Each row is a point. Each copy is the shape, with its points in the same order, stretched, turned, moved and blurred by noise. Is it also mirrored, or only turned?

Shape:
[[-24 -28]
 [-27  81]
 [  6  31]
 [ 39  36]
 [ 41 -11]]
Copy 1 (5 x 2):
[[ 49  -1]
 [-68  57]
 [-26  -2]
 [-43 -23]
 [ -5 -53]]
Copy 1 is: mirrored
Copy 2:
[[ 21 -32]
 [-69  26]
 [-15  16]
 [ -4  47]
 [ 37  23]]
Copy 2 is: only turned
Copy 3:
[[ 48 -17]
 [ 12  64]
 [-12  24]
 [-58  39]
 [-35 -10]]
Copy 3 is: mirrored
Copy 4, 5 rows:
[[-36 -18]
 [-18  79]
 [  5  25]
 [ 37  16]
 [ 26 -23]]
Copy 4 is: only turned

Shape:
[[-28 -39  36]
 [ 43 -41  73]
 [-41 -36 -33]
 [ 38  35 -44]
 [-40  15 -43]
 [  1  -1  32]
 [  4  41 -13]
 [  7  37 -23]
 [-12   8 -30]]
Copy 1 (9 x 3):
[[ 56 -54  23]
 [-21 -73  64]
 [ 69 -24 -65]
 [-46  48 -47]
 [ 40  21 -57]
 [  3 -32  35]
 [-20  34  -5]
 [-17  30 -26]
 [ 23   3 -49]]
Copy 1 is: mirrored
Copy 2:
[[-35  19  20]
 [-65  73 -15]
 [-21 -24  -3]
 [ 22  15 -52]
 [ 32 -34   2]
 [ -5  32   8]
 [ 41   9  -7]
 [ 33   6 -15]
 [ 12  -8  -9]]
Copy 2 is: mirrored
Copy 3:
[[-40  25  43]
 [-20  95   9]
 [ 12 -25  49]
 [ 52  -2 -62]
 [  3 -48  -8]
 [-27  32 -11]
 [ -5  -8 -55]
 [  8  -9 -52]
 [ 11 -18 -14]]
Copy 3 is: only turned
Copy 4:
[[ 30   4  71]
 [119  33  42]
 [-20 -54  27]
 [  5  -7 -89]
 [-52 -16 -13]
 [ 35  34  19]
 [ -7  30 -42]
 [ -9  20 -48]
 [-17 -11 -24]]
Copy 4 is: only turned

Shape:
[[ 11  22 -20  16]
 [ 40 -44 -85   1]
 [-22  18   9 -32]
 [-57  64 -31 -16]
 [-10   3 -11  31]
 [  0  32  -2   4]
 [  6 -25  25   9]]
Copy 1, 7 rows:
[[ -7  36   6  21]
 [ 63  22  26  89]
 [-15  -6  36 -23]
 [-20  90  76 -28]
 [  6  28 -17   5]
 [-26  26  11   6]
 [  3 -40 -32 -12]]
Copy 1 is: only turned
Copy 2, 7 rows:
[[  47   23   10    4]
 [  77   14  -57 -110]
 [   7   19  -42   48]
 [  51   85  -48   49]
 [  16   35   19  -21]
 [  41   21    3   28]
 [ -22  -16   18  -14]]
Copy 2 is: mirrored

Shape, 9 rows:
[[  0 -46  15  37  52 -37]
 [ 30 -35  28  48  -6 -10]
 [-51  19 -14  -8 -29   7]
 [-30  27 -17 -16 -66  35]
 [-25  67 -21  53 -26   4]
 [ 46  32  23 -38  36  38]
 [ 17 -44 -26  37  10 -34]
 [-14  17  -8  46 -12  50]
 [ 35  15  66 -75 -27  46]]
Copy 1:
[[  2  80   3 -15 -38  35]
 [ 16  60  -1  19   8 -12]
 [ -1 -45 -62  -2   8  -4]
 [ 13 -84 -66   0  48 -34]
 [-31  22 -71 -31  55  -8]
 [  0 -29  54 -23  44   2]
 [ 23  51  -6 -33 -31   0]
 [ 19   1 -33 -23  58  12]
 [ -7 -82  23  44  59 -37]]
Copy 1 is: mirrored
Copy 2 (9 x 6):
[[-10   5  50  36  28  24]
 [-12  10   8  27  54  23]
 [ 24 -10   7   7  22 -63]
 [  9 -18 -29 -13  25 -68]
 [ 16  42   1 -33  45 -22]
 [  3 -21 -10 -17 -33  39]
 [-29 -11  33  10  70   2]
 [-10  40 -11   0  17 -19]
 [ 27 -53 -54   6 -20  37]]
Copy 2 is: only turned
Copy 3, 9 rows:
[[ 15 -16 -91   1 -24  -3]
 [  8 -72 -47 -25 -21  27]
 [-41 -17  16  56  50  20]
 [-34 -46  65  50  54  38]
 [-79  16   2  24 -19  10]
 [ 33  42  38 -66  25  31]
 [ 20 -56 -36  28 -34 -33]
 [-30  -6  14  13 -26  59]
 [ 35 -35  59 -67 107  66]]
Copy 3 is: mirrored

Shape:
[[-62 -12 -50  23 -29  37  -3 -60]
 [ 13  29 -44 -26   5  -2 -16  -7]
 [-34  32   5 -13  13  14 -26 -30]
 [ 30  20  58 -19   3  16 -37 -25]
 [ 21   8  62 -18  17 -32  16  31]
 [  1 -48 -45 -24 -11 -12 -38  19]
 [ 22  18 -19  10 -25  10  21 -28]
 [ 12 -19 -45   0  18 -41 -26 -16]
 [ 13  20  13  63 -17 104 -32  -1]
 [ 30   7 -42  17  15 -28   3 -36]
 [ 32 -34 -36  -6  25  20  86 -57]]
Copy 1 (11 x 8):
[[-46 119  36 -39 -24  22  59   3]
 [ 60   9 -11 -38  15 -16  23   9]
 [ 19  37  43 -11  -2 -10  15 -17]
 [ -5 -10   9   2   5 -68 -43  -3]
 [  7 -92  18  66   7 -19 -20  -2]
 [-10  10  -3 -62  80   9  -3  14]
 [  5  24 -28   2 -37 -21  27  18]
 [ 30  19   7  -8  69 -11  28  31]
 [-18  72 -47 -39 -61  39 -77  -3]
 [ 39  24  -9  11  20 -23  39  42]
 [-36   0  42 -22 -62 -44  61  76]]
Copy 1 is: mirrored
Copy 2, 11 rows:
[[ 88  33  49  27 -97  -2 -42 -51]
 [ -6  20  10 -31 -26  30 -23 -39]
 [ 38  25 -13  27 -13  55   9 -31]
 [ 24 -18 -38  46  66  52   4 -31]
 [-39  34 -27  33  69  23  31  35]
 [-39 -21 -10   7 -51 -24 -14 -10]
 [ 31  22  42  -6  -8   6 -41 -37]
 [-40  -1   4 -10 -41  27 -65   6]
 [112 -71  50 -25  26  -9  24 -20]
 [ -2  18  27 -29 -22  38 -86  -2]
 [ 66  94   4 -48 -16 -12 -98 -29]]
Copy 2 is: only turned

Shape (14 x 9):
[[ 15  84 -42 -52 -22 -58  -3 -13  22]
 [ 38 -21 -28 -18  -5  -4  16  29 -41]
 [-49 -12   3  37  22  79   3  23  35]
 [-50 -31  -7  32  48  30  15  11  34]
 [ -9 -70  27 -23  31  -4 -25  23 -55]
 [ 83  36 -31  23  -5  -1  11  10  26]
 [ -2 -14  27 -13  13 -67  36   9  44]
 [ 23  33 -32 -58  28  15   9  53  20]
 [ -9 -19  16  -8 -27 -27  18   6 -24]
 [  6 -17   8 -34   5  24   0   7  15]
 [  0 -36 -21  -4  24 -22 -12 -44  69]
 [ -1  -2 -16   7 -55 -11 -60  -4  35]
 [ 29 -39   0 -56  20  32 -72 -66  -1]
 [  5  21   7  10  39 -22 -36 -29   4]]
Copy 1:
[[ -95   -7  -25  -73    5   28   -4  -30   92]
 [ -26   -5   15  -65  -34   32  -10    6  -38]
 [  12  -24   30   50   87   27    0   15  -43]
 [  38  -28  -10   53   46   46   41   -5  -37]
 [  54  -42   -4  -10  -69    4  -17  -12  -24]
 [ -37    5   33 -106   27   29   30   34  -12]
 [ -12  -41 -103  -35  -15  -18   67  -19   27]
 [ -47  -53   25  -71   57   43  -10  -38    4]
 [ -25   -2  -50  -19  -37   -9    1   11    2]
 [ -19  -10    3  -25    5  -21    2  -20  -19]
 [   0   -2  -15   12  -33  -12   91  -33  -27]
 [ -71   -4   44  -11  -21  -47   15   16   25]
 [  35   37   66  -14  -65  -27    3  -45  -28]
 [  43   -6    2  -13  -13   31    2    1   51]]
Copy 1 is: only turned
Copy 2, 14 rows:
[[ -39  -18  -72   70   16  -44 -102  -12   81]
 [ -52  -18   64   15  -33   41  -30  -11    0]
 [  27   38   27   16   14   26   70   68  -16]
 [   1   17   -2  -23   17   29   61   72    4]
 [ -42   10   90  -61  -11   -5   10  -39  -53]
 [  29  -43  -20   63  -18   28  -42   69   -4]
 [ -28  -80  -44    4   32  -24   -7   10   34]
 [ -42  -12   39   71   31   47  -34   52   42]
 [ -42  -28   24    6  -15  -27   -6  -43    6]
 [   2  -15   15    7   25   21    2    5    4]
 [  60  -22  -64  -55   36    5  -10   38   32]
 [  73  -12    5   19  -24  -74  -42   19    4]
 [  67   44    1  -88   30    0  -30  -34  -36]
 [   8   27  -31  -28   15  -39  -32   12  -29]]
Copy 2 is: mirrored
Copy 3 (14 x 9):
[[ -9   7  -1 116  74  52  60  14 -70]
 [ 50  -4 -70  42   9  32  36   5   8]
 [-47   4  29 -57 -24  35  -2   7  28]
 [-17 -25   6 -68 -15  38  19  20 -13]
 [ 73  26 -42 -50  23  27  -6 -18  11]
 [ -7 -52 -35  97  -2  31  17 -35 -25]
 [ 19 -42 -18  -9  18  90 -10  34 -76]
 [ -6  12 -18  43  42 119  55 -48 -13]
 [ 40   7 -25   1   4  31   5  53 -21]
 [  6  -7   5  12  20  69 -12   6  -6]
 [-15 -73  -7   1  55  21 -27  30 -35]
 [-40  14 -35  45  39 -17 -26  11 -17]
 [ 34 -17  35  34  80 -10 -59 -26  16]
 [  3 -25  22  14  25  -6   8 -32 -47]]
Copy 3 is: only turned

Shape:
[[ 22  -4   2 -15  -6  -3  34   7   5  26  51]
 [ 31  -3   8  17 -27 -38  67  72 -34  38  38]
 [ 24  30 -38  -6  36  34   3  34  59  35 -13]
 [ 32 -15 -18  52 -16  32  52 -15  30  15 -41]
 [ 80  15   8  32 -28 -44 -20 -27  63 -25   4]
 [  5 -26  15 -13  -1  -5  -9  62   8  38  11]
 [ -2 -39  30 -45  41  30   5  -7  38  50 -45]
 [ 12   7  -9 -26 -20 -10  13 -12 -18  51 -37]
 [ -7 -65 -59   6 -42 -16  53 -13  61 -10 -30]
 [-22 -29 -17  36  18  33 -27  66  34 -34 -38]
 [ 26 -55 -71  -9 -20 -18 -14 -27 -24  57 -33]
 [ 37 -34 -11 -21  40  31  50 -26 -36 -23 -20]
 [ 51 -62 -59  42  34 -25 -25  66  -6 -42 -34]
 [ 42  22  17 -52 -38  45  62   0  19  26  17]
 [ 44 -30  23 -32   0  50  -4  -4  58  -1  11]
 [-22  30 -58   2 -11  44  12  -3  50 -32  53]]
Copy 1:
[[ -15  -38   -5   44   13   32  -15   25   -5   34    8]
 [   1 -117   17    2    5   44   37    9  -22   62   22]
 [ -23   31  -46   17  -34   18   25  -40   23   33   17]
 [   5  -61  -56   20  -20   -1   67  -11  -52   -7  -19]
 [ -83  -23   42  115  -34  -26   21  -28  -23  -16    7]
 [  27  -18   12   22  -36   -5   19   32   28   58    8]
 [  54    5  -66   25  -54  -36  -16    6   33   26  -21]
 [  46  -37  -34    8  -15  -31  -12  -17   -9  -19   40]
 [  -1  -27  -59   65   47  -76   35   17  -74   75   -4]
 [  19   41   16   -5  -14  -25   79    9   14   59  -38]
 [  42  -21  -34    9  -29  -55  -38   29 -104    2   69]
 [  45  -12   -4  -13   14   22  -16  -30  -84   -8  -23]
 [  -9   16   60  -10  -40  -27   36  -19 -107   67    8]
 [  42  -27  -23   76   22   38   27  -24   15   -1    6]
 [  20   33    1  105  -30    6   20    9   10   22  -28]
 [ -38   53   -7   43   83   31   11   13    8   34   -7]]
Copy 1 is: only turned
Copy 2:
[[ -6 -22  13 -17  18 -36 -17 -16  31 -45  21]
 [-28  20  72 -38  73 -47   8  22  37 -99   3]
 [  7 -45  16  14  -1 -35  -5 -46 -30  53  39]
 [ 32 -17  43   1 -32   0 -13  27 -74 -21   2]
 [ 98 -53 -29 -16  28 -42  34  45 -30 -25  34]
 [-10  44   6  33  32 -35   8  -7  50 -31   8]
 [-25   5 -15  92 -38 -28 -68 -30 -13  -7  33]
 [-53   7  11  -3   9 -16 -30   0 -28 -40  57]
 [ 85  41  42 -28 -14  33 -50  21 -57  -8  14]
 [ 35  37  12  30  29  30  28  25  -4  56 -48]
 [-10  71 -16 -15 -30 -52 -22   1 -32  -9  15]
 [-28 -18  10 -20  22 -40 -78 -25 -50 -19 -37]
 [ 55  61  -1 -21  66 -66  23  40 -35  39 -78]
 [-15 -42  13  -5   6  14 -40 -75 -14 -90  40]
 [ 51 -14 -36  43  -8 -13 -25 -45  -6 -37   4]
 [ 46 -49  16 -60   1  35   9 -45  19  44   7]]
Copy 2 is: mirrored
Copy 3:
[[ -16   27  -10  -22    6  -23   31    5  -16  -40  -17]
 [ -55   83  -39    2   39   11   59   15  -19  -58   43]
 [  -8  -42   -2  -39  -33   14   13  -61   -8  -60  -21]
 [  25   -8  -43    1  -24   27   22    8   -7  -63   21]
 [  59  -21   55   10  -36   40    8  -12  -69   19  -17]
 [ -45  -19    4  -19   23  -16   34   -7  -26  -49    1]
 [ -19  -59    0   12   17  -15   34  -35   22  -66  -43]
 [ -27    3   -4   38   16    0  -23    1  -16  -59  -12]
 [  11  -15  -44   12  -25  -58   37  -26   -4  -43   47]
 [ -16  -78  -17  -46  -23    4    7   -8  -15    7   21]
 [  17  -33  -12    1   40  -30  -25  -69  -47  -75    9]
 [   2  -16  -70    6   35   12   26  -33    5  -27  -30]
 [  12  -75  -26  -33   37   26   39 -113  -63   -7   35]
 [ -32   24  -49   19  -40  -13   27   33  -19  -74  -54]
 [  10  -62  -10  -18  -32  -16   29  -16  -38  -38  -62]
 [   6   -4  -25  -65  -83  -45  -22   27  -11   13  -17]]
Copy 3 is: only turned
Copy 4:
[[ -5   3   2 -28  -2  19  17 -24  36 -26  41]
 [ 63 -24 -14   9  71  17  54   1   2 -23 100]
 [-26 -18  86   2 -14 -22 -35   3  40 -54  -2]
 [-30   1  24 -31  65  45   8  28 -31  -3  -2]
 [-47 -39   3  16 -36 -30  47 -19   4  55  37]
 [ 10   8   3  44  42 -62  -1  -3  40 -27  11]
 [-14  14  36 -22  41 -76 -58 -33  67 -13 -44]
 [ 25  39  16 -45  32 -34  31 -18 -20 -14  -4]
 [-17  29  39 -21  78  46  29  31  46  36 -20]
 [-16   1  11 111  46 -26 -45  35   5  -6 -66]
 [-14  31  15 -63  60 -27 101  -6 -10 -44 -54]
 [ 15 -21  -7 -33  25  39  -3 -70   9 -27 -45]
 [  9 -68   0  82  73 -34  58  -6  18 -18 -50]
 [ -8  28  43 -38 -23  31 -24 -76  16 -27  49]
 [-64   0  24  13 -26 -21 -41 -70  60 -13 -20]
 [-54  37  37  14 -69  87 -30  25  16 -31 -13]]
Copy 4 is: only turned

Shape (17 x 12):
[[ 20  -1  -8   0  52  -2 -22 -32   8   0  34  31]
 [ 16  59  44 -40  78  16  36 -13   3  13 -64  22]
 [ -7 -21  15  12 -38  56  29  19 -54  19 -22 -47]
 [-26  15 -18  -8 -48  61   4   3  21  35   8 -41]
 [-10   9  19 -30  24   4 -25  -3  -8  -7   9  41]
 [ -5 -12 -24 -27  56  22  15 -22  21 -30   1  11]
 [ 32 -10  19   6 -17  78  42  18 -16  15   8 -16]
 [-11 -47   7 -10  14  -7  -8 -10  40   4  15  40]
 [ 40  -5 -28  21 -16  45  40  36 -28  50  14 -22]
 [ 32  43  13 -15  87 -32   1  44  -1 -10 -32  -5]
 [-19 -12 -18 -36  13 -14  22  10  12 -39  35  36]
 [ 17   6  12  -7 -60  23  65  -1  -7  13  25 -25]
 [ 13  13 -13   6  14  -8 -33 -30  16 -44  22  -1]
 [  6  67  63  19  80   3  26   8  44 -18 -86   0]
 [ -1   1 -38  36 -28  16  31 -10 -35  30  -5 -17]
 [ 26   5 -16 -20   3  15  -2   5  20 -31 -23  59]
 [-19  35 -20  37  45  -2  -8  11   1 -31  42  40]]
Copy 1 (17 x 12):
[[-12 -16  -8  -6  -8   0  17 -66 -17  38  30   1]
 [ -6  -6  22 -32  21  44 111 -30 -17 -62  35  23]
 [ 54  31  33  32  85 -52  -7  19  43 -33 -28 -49]
 [ -4 -12  15  49  33 -47  53  14  45  14 -75  19]
 [-17  -5 -31 -46   8   9  30 -30  -8  27  -7  -6]
 [-71   7  23  -4  21  24  19 -33  11  23  11  -8]
 [ 42  20  37  30  79 -56  13 -10 -21 -20 -48 -13]
 [-45 -48 -24   3  38  31 -20 -15  10  48  -2 -11]
 [ 83  -4  69  28  72 -78  17 -13  30  17 -14   6]
 [ 26  43  36 -46 -11  57  70  10 -21  17  44   6]
 [-71   5 -11 -47  23   0  -9  -2  12  54  -4  21]
 [ 20  -9  31   9  51 -87   3  17  12 -24 -20  33]
 [-40  19  -5   0 -56  13  -8 -33 -27  22   9   8]
 [ -7  34 -17   7  -5 121  82 -12 -36 -74  15  39]
 [ 43  -4  28  30  41 -52 -11 -34  77 -20  17   9]
 [-44   2  26 -42  -5  38 -10 -48 -21  -2 -32  22]
 [ -7  43 -53 -25 -12  26  10 -71   4  44  -8  39]]
Copy 1 is: mirrored
Copy 2, 17 rows:
[[-55 -24  -1 -10 -35   0  64 -13  27  22  18 -11]
 [-27 -31 -21  17 -24  19 -32   2  32 -43 -49  15]
 [ 22  40  19  -8  24 -14 -76  28 -17 -16  18  53]
 [ 35  52  28  30  39  -7   4  -9 -31  45 -17   3]
 [-27 -42 -30 -31 -15 -16  37  -7  -7  13  -2 -14]
 [-15  -8   3 -21 -55  45   4  19  21  28  20 -12]
 [ 15  32  53 -26  16  -7 -24 -14  11 -23  -9  36]
 [ -5 -49  38 -34 -31   0  54  22  34  34  15 -34]
 [-24  55  67   9  68  -9 -27 -28  -6  -8  -1  18]
 [-44 -29   0  31  -5  30  -7 -10 -14 -52  -2   1]
 [-29  -7   7 -59 -24  24  42  31   9  32   1 -24]
 [ 21  64  57 -15  45  -5  -6  34   8  -8 -23  16]
 [-18   6 -12   4 -39 -21  59   4  -3   7  21 -15]
 [-17 -51   9  57 -54   8 -35  25  -2 -80 -54  31]
 [-32  58  19  30  24 -35 -32  29 -15  15   8  26]
 [-45 -21  -4 -33 -48 -27  22 -10   0 -13  -9 -47]
 [-64 -17  -7 -15 -38 -21  55   1 -44  22 -23  15]]
Copy 2 is: only turned

Shape:
[[  5   6 -62 -11  27 -30  30   2 -70 -33  -7  -9]
 [-42 -33  -6 -15  19  27 -53 -11   6   3  33  15]
 [-41   9  26 -12  37  68   6  -6 -17  22 -66 -45]
 [ 18  36  15  39 -19 -15 -20  25   7  25  34   9]
 [-51 -21   2  14 -16 -31 -33 -16  18  11  16  -3]
 [ 17  50 -53  26   7 -18  42  35  -7 -25 -32  30]
 [-38 -41  31 -49 -13  34   0 -41 -32  22 -47  -7]
 [-16  34  12 -68  27  -1  28  33 -62 -42 -75   7]
 [-58 -16 -27  16  -8 -61 -25 -25  40  24  40  31]
 [-46 -35 -22   2 -27   0  -8  -7   9  56  15 -14]
 [-60  -2 -49 -16 -19  -7 -35 -36  45  31  30 -12]
 [-44 -21 -31  -2  -3 -46 -66  -5  11  25   0 -33]
 [-12  10  -4  -9  33  -5  30 -28 -28 -48 -40 -16]
 [-38 -22 -43  42 -47 -31 -39 -34  30  -9  22 -19]
 [-84 -19  31 -14  -3  34  12  24 -20   0  -4 -29]
 [-10  19  19 -85  21  11  46  -2 -36 -36 -24 -43]
 [-16  53 -12  24 -64  28 -52  40  -4  -5  13  35]
 [ 30 -15 -33 -27   7 -27  22  47   9 -52 -21   8]]
Copy 1, 18 rows:
[[ -13  -48   70   16  -10  -16  -20   23  -43   43   44   -7]
 [  12   21  -32    2  -18  -86  -28  -15   -2  -63   15  -24]
 [ -54   10   33   45    9   12  -34  -39    5  -83   31  -91]
 [   4    7    2   21   23    2   21  -19    2   50  -56   55]
 [  27   69  -34  -22    3  -38    7  -14    8  -15   -9    4]
 [ -56  -31   25   56  -15   46    3   55  -54   90   15   14]
 [ -38   22  -14  -24   36  -59  -21  -76   -4  -66   53  -49]
 [-113  -87   58  -22  -10  -18  -42  -12  -42   50   26  -68]
 [  53   68  -71  -25   -2  -37   -4    8  -36   -1  -13   12]
 [  49   45  -48   12   49  -21  -29   -9   21  -27   22  -18]
 [  31   73  -63    8  -14  -21  -65    8   11  -46   26   11]
 [  12   64  -10  -29   25  -60  -30   21   43  -14  -24  -20]
 [ -52   -4   51   -5  -41   15   14  -13  -48  -12   37  -24]
 [  26  108  -29   -4  -22  -25   19   23   43   -3   24   32]
 [  14    1   -7    3  -13  -13  -34  -45   21  -35   24  -71]
 [ -60  -69   52  -31  -19   37  -50  -44  -26  -18   34  -37]
 [ -54   12  -24   52  -25  -59  -24  -18   55   85   12   37]
 [ -51  -67   10  -18   -4   14   21   79  -18   57    2   -5]]
Copy 1 is: mirrored
Copy 2:
[[-20  23  21 -12  -4  59 121   5  58  31  -5  22]
 [ 25 -56   6 -21 -42   2 -26 -17 -18  -3 -10  38]
 [ 30 -10  -2  42  41 -25  35  21   9  -6 -80  14]
 [-16 -11 -71  -6   9  -5 -20  -5 -41 -25  56   1]
 [ 44 -27  28 -48 -12 -39 -26  -9 -18  30  13  21]
 [-16 -20  -7 -14  40  52  85   9  48 -27  49 -56]
 [ 54  47  32  39   3 -10 -18   2  47  30 -73  20]
 [ 29  39   1  74  -3  48 104  16  88   5 -27 -76]
 [ 67 -48  33 -75  -8 -21 -33 -40 -13  45  38   4]
 [  3 -35  19 -16  29 -35 -44   1  -3  62 -16  34]
 [ 48 -74  26 -31  11 -72 -26 -54   9  31  -4  33]
 [ 17 -36  16 -64 -25 -69 -19 -24  -1  76 -11  18]
 [ 45  29  48  -8   5  25  92  -4  37 -24 -25  10]
 [ 22 -45  53 -86  -3 -78 -15 -10  -8   7  30  60]
 [ 31 -44  40  46  29 -20  23  48  -8  21 -27  20]
 [ 29  43  32  93   9  18  89 -18  54  -2 -48  -8]
 [-11 -63 -76  24   0 -42  -8  19  17 -53  71 -17]
 [-39  -7  48 -14 -12  55  41   3  38  -9  30 -59]]
Copy 2 is: mirrored
